Each row is a point. Two turns around zero, p and q, are shown by what they do to some points. Where does a point land after both, in the order given? Backwards means that the second turn is done in reverse. Each puzzle has new turns, and all numbers are rounded.

Turn p:
[ 27 -30   6] => [-1 41 -3]
[-11  24 -20] => [-16 -29  -5]
[21 -2 40] => [12 25 36]
[-38   8 -25] => [  6 -37 -27]
Turn q:
[-10 -24   8] => [ -8  20 -16]
[ 33 -33  43] => [-57  -5 -28]
[ -3  36 -42] => [ 46 -22  21]
[-13  30 -20] => [28 -5 26]
[-7  7 23] => [-18   9  15]
[  1 -17 -12] => [  8   3 -19]
Where do these land?
p, then q: [  3 -36 -21] => [ 36 -18  10]
p, then q: [22 -2 17] => [-13  -1  25]
q, then p: [ 2 11  9] => [14  1  4]
p, then q: [ 14   6 -26] => [20 22  5]
q, then p: [-46  55  22] => [30  2 69]
q, then p: [  5 -34  -2] => [-20 -17 -22]

Turn p:
[ 22   6 -38] => [-27  23 -27]
[ -9  18 -12] => [-15 -14 -11]
[15 12 15] => [-12   4  21]
[  4 -42  49] => [49 15 39]
[-33   6 -13] => [  5 -28 -21]
Turn q:
[21 11 12] => [-11  10 -22]
[ -8 -25  -6] => [25 -2 10]
[-44 -26  10] => [20 15 46]
[ 31  40 -15] => [-34 -22 -34]
Where do these land?
p, then q: [ 17  -9 -26] => [-21 -24   7]
q, then p: [-42 -14  22] => [-11 -15  46]
p, then q: [-12  54  11] => [33 23 39]
q, then p: [ 25 -35  -1] => [-26  33  -8]
p, then q: [12  3 -7] => [-10  -3   9]

Turn p:
[-24  -3 -62   3] => [ 25   5 -42  45]
[  7 -21  -1  -7] => [ 11  17  -1 -11]
[ 43  36  19 -10] => [-47 -15 -10 -33]
[-5 -3  0 20] => [-4  7 11 16]
[-21  -9  44  -6] => [ 15 -15  42 -17]
Turn q:
[  6  29  21 -10] => [-31 -10 -12  14]
[-11 -19  25  33] => [ 6 45 -8  9]
[-16 -16 -26 -29] => [ 30 -27  19   6]
[ 24   2  20 -37] => [-32 -16  30  14]
[ -3   3 -40  43] => [ 28   8 -28 -43]
Where do these land?
q, then p: [-23  -2  19  32] => [-26 -11 -25  22]
p, then q: [-7 23 32  7] => [ 8 22 14 30]
q, then p backwards: [-10 -17   6  -5] => [-13 -13  -1  11]
p, then q backwards: [-31   2  21  -9] => [ -4 -14 -23 -27]
q, then p: [ 67 -12 -25 -15] => [ 42 -29  26 -47]
p, then q backwards: [  4   5 -53 -11] => [-38  29   8  24]

Turn p:
[ -4   7   3  35  14 -60] => [ 32 -31  48  23   9  13]
[28 48  4  5 -6 -1] => [ 31  38  19 -14 -10   8]
[ 15  15  21  18 -22  32] => [-17  27  19 -32 -15 -10]
[-28 -36   9 -44  26  24] => [-15 -32 -60 -13  12 -12]
[ 32  -8 -16  20  -2 -27] => [  3  -2  24  22 -19  32]
[-36 -36  -4 -37 -12   3] => [-19 -23 -41  22   3 -32]
[ -7  11 -16   4   2  29] => [-14  23  -7  -8  20   2]
Turn q:
[  2 -16 -23 -11  -3 -11] => [-20   3  -6 -15  14  15]
[-23 -11 -17 -15  -6  47] => [-17   1  38  -5 -30  27]
[ 34  -6  47  20  39 -36] => [ 46 -35 -52  12  17 -14]
[ 19  40 -22 -41  -6  -2] => [-51 -13  11  22  13 -25]
[-36   1  42 -10  22  -6] => [ 15 -13 -22 -12 -48 -19]
[ -9  17 -24  16 -37 -15] => [-11  44  11  -4  19 -15]
[ 31  34 -21 -13   3 -23] => [-30  -4 -12  28  32 -20]
[  3 -36  25  30 -19  13] => [ 48   2  16 -24   5  14]
[-20 -22  -7  24   8  34] => [ 19  13  16   1 -23  38]
Where do these land?
q, then p: [-44   8 -22  28 -27  13] => [ 33  39  15 -22  -3 -29]
q, then p: [  9 -19  20 -42  13  34] => [-40 -31 -16   0 -26 -21]
q, then p backwards: [ -8  23  22 -19  15 -27] => [-19 -19  15 -33 -19   5]
q, then p backwards: [ 40   5  -9  11 -18  14] => [-25  12 -18  28  11 -18]
p, then q backwards: [ 39 -52  25  28  35  -3] => [ -4 -49  -7 -48  27  37]
q, then p: [ 9 20 15 15  1  5] => [  4  -5  24   1 -10  15]
q, then p: [-22   5  -2 -26 -31 -43] => [ 42  -6 -23  32  16 -19]
p, then q: [-24  10 -49   5  11   6] => [ 10   8 -21  43 -20  19]

Turn p:
[-42  -4 -19  19   6   2  23  28] => [ 34  12  18  -1 -19  13 -25  33]
[ -1   1  -2 -23 -17 -30 -32 -71] => [-22   8  -8  12  54  -2 -22 -60]
[-25 -22  30 -24 -10  -2  27  31] => [  1  31  46 -10   1   0  22  27]
[ 16  -6   3  -9  33 -23  -3  -5] => [ 23  -4 -10   5  12   7  28 -19]
[ 17  54  29 -29 -13 -12 -12  -8] => [-41  11 -34 -25  34  17  19   3]
[ 16 -12   5  58 -17  12  21  34] => [ 16 -13   0 -30 -45 -42  -7  26]
[  2   8  -7 -21   7  24 -53  18] => [-25 -48   5  17  15  25   6  14]
[ 14 -12 -32 -15   5  12   1  24] => [  5 -11  -2  38  -8  -6  10  24]
[  3  -8  -6  45   7  16  28 -50] => [ 10  14 -14  -6 -45 -12 -30 -46]
Turn q:
[-69 -39 -26  26  15  19  -8  25] => [ 39 -42 -51 -12  20  31 -13 -37]
[-13  21  27 -32   7  -7  25 -17] => [-42  24 -22  -6   3   6   6  21]
[ 37  17  10 -20  13  28 -21 -20] => [ 4 22 19 41  9 -6 10 34]
[ 21  37 -27   3  -3  18 -11  -4] => [ 21  -1   5  14 -10 -28  32  20]
[-40  15  14  19  -4 -33 -53  16] => [ -9  -2 -20  29 -18   1  14 -68]
[-18  -5 -12  14  49 -16  -4 -10] => [ 23  31 -22 -10  27   2   2 -25]
[ 44 -10 -10 -36 -19  -9  19  -3] => [-25  -8  43 -13  17 -19  -2  30]
[ 44   9  13   9 -20   1   9  29] => [ -1  -4  48  -7 -29  10  12  12]
[-40 -29  21   1  10 -23  22  -1] => [-21   5 -27 -27  10  25 -28 -23]
[ 34 -16 -10  17 -48  21  22 -16] => [ 11 -25  28 -10 -28 -22 -34  36]
Where do these land?
q, then p: [ 27   6 -15  26 -30  11   5  30] => [-23  13  23 -10   4 -41  25  -1]
q, then p backwards: [-16  11 -30   3  -4 -28 -25 -18] => [ 38 -19  -3   9 -12 -20   0 -25]
p, then q: [ -6  -7 -14  42  38 -18  33   2] => [ -2  -4  53  10 -10 -35   4  26]
p, then q: [-38 -30  -8 -36  32  -5 -12   2] => [ 24  32   8  15 -27  36 -17  25]
q, then p: [ 18  29   0  -3 -35  46  37 -12] => [  4  -5  23  -3   9 -32  10  65]
p, then q backwards: [-19  26  37 -17 -32  26  44   8] => [ 24  26  44 -12  10 -23  48 -12]
p, then q: [ 19  23  23 -34   1  13 -18  11] => [  6 -13 -36 -28  13  24   0  12]
q, then p: [-25 -16   3  26  22  -3 -23 -17] => [ -5 -23 -35  14   0  -1 -16 -26]
p, then q: [ 40 -43   3  -6   9 -41 -40  -5] => [  4  51  13 -39  28  -3 -41  -8]

Turn p:
[  8   1  25 -24   6 -25  -6   8  17] => [-14  27 -22 -17 -13   2   0  -7  20]
[-42  22 -14 -14  29   1 -55  30 -32] => [ 23  39  13  52 -29  -1 -51  -4  -6]
[ 15   4  -7  32 -13 -23  12  -2 -11] => [-15 -19 -11   2  16 -28   4 -14 -17]
[  0  39  -5  31 -14  30  -7  -4  20] => [ 22   1 -15  19  32  -6  12  39 -19]
[ 13  -6  20  22 -34  -3  19  24   3] => [-34   2   7 -21  20 -25   8  17 -13]
[-21 -26   6  12  10  24  15 -44  28] => [ 34 -31  14 -17  18   9  14  10  39]
[ 32 -30  16  23  22  23  16  19  13] => [-13  16  32  -6  32   3  41 -13   9]
[ -9   5 -34 -40  32  -9  23  23 -17] => [ 17  13  14  -2 -56   7   9 -28 -25]
[ 18  10  11 -45 -23 -30  14 -23 -35] => [-24 -15 -32 -35 -22  26 -28 -21 -21]
[-13 -18 -19   2 -15  12 -31 -31  15] => [  4 -33  -2  26  -1  14  -7  22  30]
Turn q:
[ 32   1  -5  19  20 -11 -50  19 -34] => [ 38 -24 -21 -44 -12 -20  18 -26  -4]
[-23 -11 -19  22 -23  10   4   7  -2] => [ -9  11   2  19 -31  -1   7  -2 -24]
[-24  26 -11  19 -11   1 -40 -58  23] => [-59  -6 -38  15  -5 -19  14 -35  19]
[  3 -15 -18 -76 -13  27  27  29  13] => [ 14  73  23 -11  14  15 -43  24   4]
[ -4  -9  71  17  17 -17  15  12  27] => [ 22 -45  37  37  13  12   1   2  39]
[-26 -20 -17 -15  -2 -10  23 -25  -6] => [-22  26   7  13  14  -6  24  24 -10]
[ 10  26   6 -23   7   3  -8  26   4] => [ 16   3  -9 -20  -6  10 -26   7  24]
[-19  23 -12   9  18  -7  27  -1 -36] => [ -5  -9 -21  -9  -6  26  25  37 -13]
[ 17  -2 -14  -7 -27  -3  -3 -12 -21] => [-19   6  10 -29  -2 -10  -1  -3 -21]
[  8 -14  -1  18  10  19   9  -9 -27] => [  7  -6   1  -4   9  19  21 -11 -29]
[ 26  -5  21  17   4 -11  -5  12  58] => [ 18 -29   8  33  13 -25 -39 -17  17]
Where do these land?
q, then p backwards: [ 10  -2  -5 -27  21 -23 -16 -43   1] => [ 21  -6  36  36  -7 -14   7  -2  23]
p, then q: [ 31 -12   9 -25  26 -28  21   2   0] => [-50  23  -3   3  19  12  -3  11  -1]
p, then q backwards: [-33 -30  32  29 -26  -2 -12   2  18] => [ 10  10  17 -39  -5 -48   3  -6  25]
p, then q: [  3  33 -12 -10  21  11  25 -18 -50] => [ -9   3   2 -50  23  13  24 -30 -24]
p, then q: [ 20   6 -15 -30   3  13  33 -21   3] => [ -6  31  20 -12  15  26  -8  -1 -28]
q, then p: [ 15   4  25  21 -49 -18 -27  23  26] => [-38 -18 -22  -8  10  -6 -28  15  50]
q, then p: [ 14 -17   5  42  -5   8 -14  11  23] => [-20 -36  -6   6  28  -2 -10 -20  14]
q, then p: [  1 -34  14   9 -26  15 -34  29   6] => [-18 -20 -42 -22  32  11 -13   4   6]
q, then p: [-23  20 -49 -15  17 -10  22  -7 -28] => [  7  15  18  11 -40 -14   5   8 -52]
q, then p: [-37  32  -4   5  18  34   1  22   0] => [  3 -20  10  24  10   8  24  44 -25]
